Each row is a point. To make a cloud, some directions were put in groups of two or more. Within a group, all points are equally far from the middle, so they leave a hole (a ring in 2 directions, a hollow ball in 3). The other directions are filled evenly. Then the cloud was stretched, turned, moved and blurred a little. Count the holes, and give their numbers of directions, smallest first.

Cloud:
[[-0.20 -0.02 -0.48]
 [-0.20  0.17  0.16]
 [-0.41 -0.31  0.33]
 [ 0.45 -0.11  0.11]
 [-0.38 -0.15 -0.22]
 [-0.45 -0.33  0.31]
 [ 0.27  0.48 -0.16]
 [-0.07  0.08 -0.17]
 [ 0.47 -0.59 -0.47]
 [ 0.23 -0.25 -0.08]
 [ 0.39 -0.19  0.08]
 [-0.36 -0.28 -0.64]
 [ 0.56  0.44 -0.23]
 [ 0.31 -0.39  0.06]
 [ 0.26 -0.10 -0.13]
 [ 0.52 -0.56 -0.24]
 [-0.13  0.01  0.23]
 [-0.28  0.64  0.04]
 [-0.01 -0.35 -0.68]
 [ 0.28 -0.45 -0.48]
 [-0.18 -0.17  0.37]
 [-0.20 -0.51 -0.42]]
Holes: 0

Cloud:
[[-0.06  0.40 -0.25 -0.37]
 [-0.20 -0.12  0.56 -0.53]
 [ 0.57 -0.10  0.07 -0.25]
 [-0.31 -0.05 -0.10  0.35]
 [-0.15 -0.33 -0.09 -0.03]
 [ 0.54 -0.24  0.27 -0.09]
 [ 0.47  0.19  0.47  0.20]
 [ 0.24  0.24  0.39 -0.71]
 [-0.19 -0.32 -0.01 -0.20]
 [ 0.53  0.03  0.04 -0.41]
 [-0.48  0.25  0.22  0.21]
 [-0.05 -0.37  0.41 -0.29]
 [-0.27  0.33  0.64 -0.35]
 [-0.18 -0.11  0.68 -0.11]
 [ 0.03  0.55 -0.22 -0.07]
 [ 0.48  0.29  0.47  0.05]
 [-0.25  0.06  0.52  0.32]
 [-0.20  0.11  0.64 -0.57]
 [-0.49  0.28  0.26  0.17]
 [-0.19 -0.10  0.68 -0.20]
 [ 0.26  0.26 -0.13  0.56]
 [ 0.58 -0.14  0.18 -0.20]
 [ 0.34 -0.35  0.41 -0.02]
 [ 0.48  0.13  0.49  0.19]
 [-0.34 -0.11 -0.06 -0.36]
 [ 0.28  0.17  0.10 -0.70]
 [ 0.40  0.21  0.35 -0.60]
 [ 0.24  0.57  0.08  0.27]
 [ 0.49 -0.04 -0.18 -0.14]
 [-0.23 -0.01  0.06 -0.68]
 [-0.50  0.26  0.12  0.15]]
Holes: 2 (2, 2)

Cloud (26 x 4):
[[-0.05 -0.12 -0.11  0.50]
 [ 0.26  0.35 -0.39  0.08]
 [ 0.89 -0.06  0.13  0.05]
 [ 0.03  0.03 -0.35  0.56]
 [ 0.82  0.09 -0.15  0.17]
 [-0.14  0.01 -0.37 -0.30]
 [ 0.20 -0.33  0.21  0.00]
 [ 0.41  0.12  0.44  0.17]
 [ 0.07  0.39 -0.37  0.09]
 [ 0.05  0.02 -0.43 -0.26]
 [ 0.23  0.28 -0.44  0.35]
 [ 0.21  0.30 -0.45  0.31]
 [-0.52  0.24 -0.53  0.25]
 [ 0.64  0.20 -0.35  0.13]
 [-0.05  0.07 -0.17 -0.43]
 [ 0.71  0.06  0.43  0.05]
 [ 0.67  0.00  0.52 -0.15]
 [ 0.49  0.14 -0.40 -0.13]
 [ 0.13 -0.27 -0.42  0.23]
 [ 0.12  0.38 -0.08 -0.23]
 [-0.11  0.43 -0.11 -0.08]
 [ 0.56  0.19 -0.26  0.35]
 [ 0.88 -0.03  0.16  0.07]
 [-0.47  0.32  0.17 -0.01]
 [ 0.42  0.14  0.52  0.05]
 [ 0.80  0.01  0.38  0.01]]
Holes: 2 (2, 2)
